Every row gives one point. To make a cloud, some directions were put in groups of two or more. Within a group, all points are equally far from the middle, so they leave a hole (a ring in 2 directions, a hollow ball in 3). The other directions are filled evenly. Then the cloud was stretched, turned, moved and blurred a little. How many holes are there, and how many directions does each take, smallest first?
(in the rows, 128 means zero)

Cloud (14 x 2):
[[110  89]
 [ 77 142]
 [165 110]
 [149  62]
 [158  85]
 [ 88 142]
 [ 86 138]
 [111 111]
 [196  85]
 [184  83]
 [106 115]
 [131  59]
 [120 168]
 [107 141]]
Holes: 0

Cloud (19 x 3):
[[ 79 104 127]
 [139  65  90]
 [148  59 154]
 [135  56 146]
 [ 95 143  99]
 [ 85 132  72]
 [115 156  84]
 [106 152  88]
 [ 79  90 166]
 [ 82  90 124]
 [157 144 106]
 [ 82 120 160]
 [137 154 103]
 [129 158  80]
 [103  61 158]
 [173 132  63]
 [175  96 154]
 [ 94 133 171]
 [103  60 159]]
Holes: 1 (2)

Cloud (32 x 4):
[[ 73 153  95 108]
 [127 162 109 178]
 [173 122  95 159]
 [132 190 169 112]
 [ 80 150  98  91]
 [130 163 189 103]
 [ 98 178 109  93]
 [129 168 124 177]
 [127 147  64 123]
 [162 135 166  69]
 [140  49 149 141]
 [ 94  98  90  83]
 [141  72 138  73]
 [155 185 161 135]
 [ 54 132 127 142]
 [169 167 170 141]
 [ 80 159 172 113]
 [141 195 128 112]
 [185  84 137 155]
 [163 102 191 147]
 [107  51 131 114]
 [103  99  85 170]
 [154  52 136 108]
 [140  53 115 100]
 [145 151  70 134]
 [ 78 139  87 101]
 [135 152  85 164]
 [143 115 193 164]
 [125 122  97  62]
 [157 158 118 172]
 [119  59 153  97]
 [119 198 143 134]]
Holes: 1 (4)

Cloud (46 x 6):
[[152 104 106  78 102 161]
 [ 77 138 198 106 110 124]
 [166 182 153  65 139  63]
 [171 144 163 151 119 111]
 [108 182 151 114 178 164]
 [111 186 151 187 112 140]
 [179 134 186 106 153  50]
 [111 142 184  58  90 138]
 [ 82 108 151 169 178 145]
 [ 64 190 137 104 114 110]
 [203 114 163  75 152 154]
 [155 145 110 107 102 104]
 [119 174 179 173 103 134]
 [115 108  95  67 105  81]
 [133 117 151 126  75 112]
 [108 189 163 141 174  70]
 [120 141  89  96 160 149]
 [ 91 172 108 101 149  75]
 [114 178 187 101 119  93]
 [162 172 112 178 174 164]
 [149 111 104 185 109 175]
 [147  99 153  58 139 151]
 [ 85 141 126 119 180 131]
 [110 181 137 162 169  84]
 [ 56 179 148 107 134 119]
 [161 124 198  70 156 122]
 [ 99 100 134 112 168 123]
 [179 172 182  67 139 127]
 [148 185 190 165 157 153]
 [127 191 118 152 114 176]
 [121 176 133 155 195 107]
 [123 182 122  92 125  58]
 [124 132 213 142 184 148]
 [147 103 160  58 166 157]
 [148  95 160  63 155 107]
 [132 120  81  92 131 178]
 [151  86 163 164 177  58]
 [106 107 125  79 181  90]
 [ 85 102 115 157 131 193]
 [127 145  86 128 146 154]
 [129 183 193 178 162  99]
 [124 152  87  85 159 153]
 [129 203 119  75 122 165]
 [128 129 196 100 113  84]
 [103 137  86  75 145 115]
 [104 137 197 111 169 152]]
Holes: 1 (3)

Cloud (73 x 8):
[[110 126 154 195 137 141  89 144]
 [ 78 175 133 113 124 106  78 136]
 [ 66  52 143 129  96 102  90 185]
 [125 102 201 102 145 189 127 137]
 [159  89 187 188 147 120 193 107]
 [151  77 118  82 159 147 187 121]
 [111 107 111  65  95  96 140 156]
 [186  86 101  95 160 155 120 153]
 [ 91  92 124  54 123 154 128  88]
 [179 142 113 120 178 135 156  71]
 [182 109 145  72 144 152 160 139]
 [ 84 126 123 184 175 116 125 118]
 [ 68  66 151 125 187 156 116 110]
 [174  48 168 134 135 161 103  98]
 [ 70 123  99 173 141 165 189  62]
 [146  91 174  91  92 201 104 121]
 [115  97  90  76 173 108  97 108]
 [ 96  96 136  84 163 138 209 168]
 [ 96 173 113 110  67 118 144 105]
 [ 46 112 123 141 109 191 143 150]
 [120  73 123 207 102 143 153 148]
 [ 71 158 168 103 112 179 159  93]
 [104  82 181 113 157 103 152 182]
 [ 81 160 111  84 144 178  86  79]
 [192  99 133  91  92 163  99 119]
 [ 66 127 185 117 107 111 158 182]
 [114  81 151 182 181 142 176 122]
 [ 45  92 122 106 165 109  99 115]
 [ 63  82  81 147 115 169 133 130]
 [134 111 150 135 206 141 108 124]
 [146  82 110  98 111  76 130 115]
 [ 91 173 124  76 123 148  85 182]
 [ 82 113 176  85  83 107 102 127]
 [ 89  81 128  96  67 151 129  84]
 [127 159 137 104  91 202 178 117]
 [190  93 153 104  86 167  92 149]
 [167  95 118 188 147 168 163 170]
 [121 119 161 143 168 197  97 183]
 [182 130 130 107 156 183 116 152]
 [128 171 148 101 109 196 105 105]
 [136  53 118 104  91 112 182 124]
 [201  94 157 140 125 153 125 133]
 [138 112 197 108  69 138 125 111]
 [105  80  93 173 145 167 201 101]
 [ 94 128 128 113 165 208 127  89]
 [ 89 199 170 135 151 137 119  85]
 [143 114 135 156 129 215 174  88]
 [137 130 179 146 169  86 189 147]
 [127 130 113  70 103  91 126  93]
 [112 145 145 120 191 130 104 161]
 [105  81 206 105 149 172 115 147]
 [ 75 113  83 126 166 146 161  98]
 [ 58 120 133 149  70 113 152  76]
 [138 173  81 123 102 163 123 160]
 [ 97 125 108  70 155 133 162  86]
 [125  95 115 191 174  93 175  79]
 [116 103 151 127  42 110 192 134]
 [184 161 144 139 116 105 129 132]
 [170 137 131  80 132 142 203  61]
 [137 107  88  86 116 125 177  67]
 [110  94 144  81 176 197 120 100]
 [176  82 114 123 128 192 178 109]
 [145 124 190  89  76 135 168 126]
 [ 66  98 154 138 162 164 199 124]
 [137  84 176 125 127  81 201 183]
 [ 86  70  76 150 118 155 180 132]
 [ 75 139 150 106 192 131 142  89]
 [139  88 179 155  63 109 197  83]
 [172  73  90 158 126 134 127  64]
 [138 121 101 115 112  62 158 120]
 [125 107 129 159 167 206 102  67]
 [125 130 202 188 154 128 185 126]
 [146 172 142 105 165 154  80 108]]
Holes: 1 (6)
